Each row is a point. Each copy is the shape, with its points in the same order, turned, moved and blurred by noise. Is it also mirrored, or only turned?
(in the rows, 128 means zero)

Shape, 6 rows:
[[160 174  94]
 [122 170 127]
 [136 107 191]
 [110 133 138]
 [108 194  95]
 [197 106  82]]
Copy 1, 6 rows:
[[154 169  83]
 [125 173 122]
 [134 102 184]
 [108 144 145]
 [106 192  94]
 [163  86  62]]
Copy 1 is: only turned
Copy 2:
[[149 182 120]
 [121 143 144]
 [ 57 105  91]
 [109 113 125]
 [152 154 167]
 [156 168  46]]
Copy 2 is: mirrored
Copy 3 (6 x 3):
[[138 144  56]
 [100 132  89]
 [125  82 160]
 [108 134 128]
 [ 87 162  62]
 [206 150  92]]
Copy 3 is: mirrored

Shape, 9 rows:
[[162 136 115  89]
 [159 157 122 141]
 [ 87 162 106 119]
 [130 105 169 205]
 [149  94 169  90]
 [147  96 154  99]
 [150 122 121  94]
 [143  95 122 240]
 [ 61 127 102 148]]
Copy 1, 9 rows:
[[153  89 135 118]
 [156 123  97 145]
 [ 96 140 105 100]
 [101 127  95 230]
 [133  84 181 160]
 [128  84 164 158]
 [141  87 140 125]
 [102  98  41 229]
 [ 53 126  96 123]]
Copy 1 is: only turned
Copy 2, 9 rows:
[[190 133 146 133]
 [156 149 107 150]
 [111 147 171 151]
 [ 95 119  59  95]
 [178 121 134  70]
 [173 114 133  82]
 [177 123 145 121]
 [ 87  86  34 142]
 [ 73 110 162 144]]
Copy 2 is: mirrored
Copy 3, 9 rows:
[[145 164 127 103]
 [130 144 111 152]
 [ 67 138 139 119]
 [137  47 105 164]
 [172 110 157  90]
 [164 112 144  92]
 [142 146 128  96]
 [124  50  45 168]
 [ 50  93 119 107]]
Copy 3 is: only turned

Shape:
[[153  82 110 125  75 148]
 [ 84  94 108 190 113 159]
 [ 96 135 152 143 137 150]
 [151 150 199 184 167  75]
 [141 133  62  82  63 153]
 [235  90 171 142 103 145]
 [108 121 122 100 123  98]
 [123  60 130 181 191 107]
 [175 125  83 133  87 172]
 [146 140 130  98 122 151]]
Copy 1:
[[123 136 160  85  91 143]
 [ 90  78 133 157 109 145]
 [107 125 141 156 171 127]
 [197  98 153 163 189  59]
 [106 211 143 105  78 160]
 [209 112 174  55 139 137]
 [107 167 135 122 138  84]
 [130  59  82 118 142  80]
 [151 158 135 109  91 177]
 [132 175 141 111 153 139]]
Copy 1 is: only turned
Copy 2, 10 rows:
[[154 110  92 150  65 152]
 [109  76 124 202 121 162]
 [109 105 159 137 132 141]
 [198  87 176 123 191 105]
 [112 168  67 142  55 114]
 [241 136 119 114  96 177]
 [119  99 109 109 111  98]
 [148  38 101 131 175 170]
 [150 166  78 164  92 160]
 [128 149 122 110 104 135]]
Copy 2 is: only turned
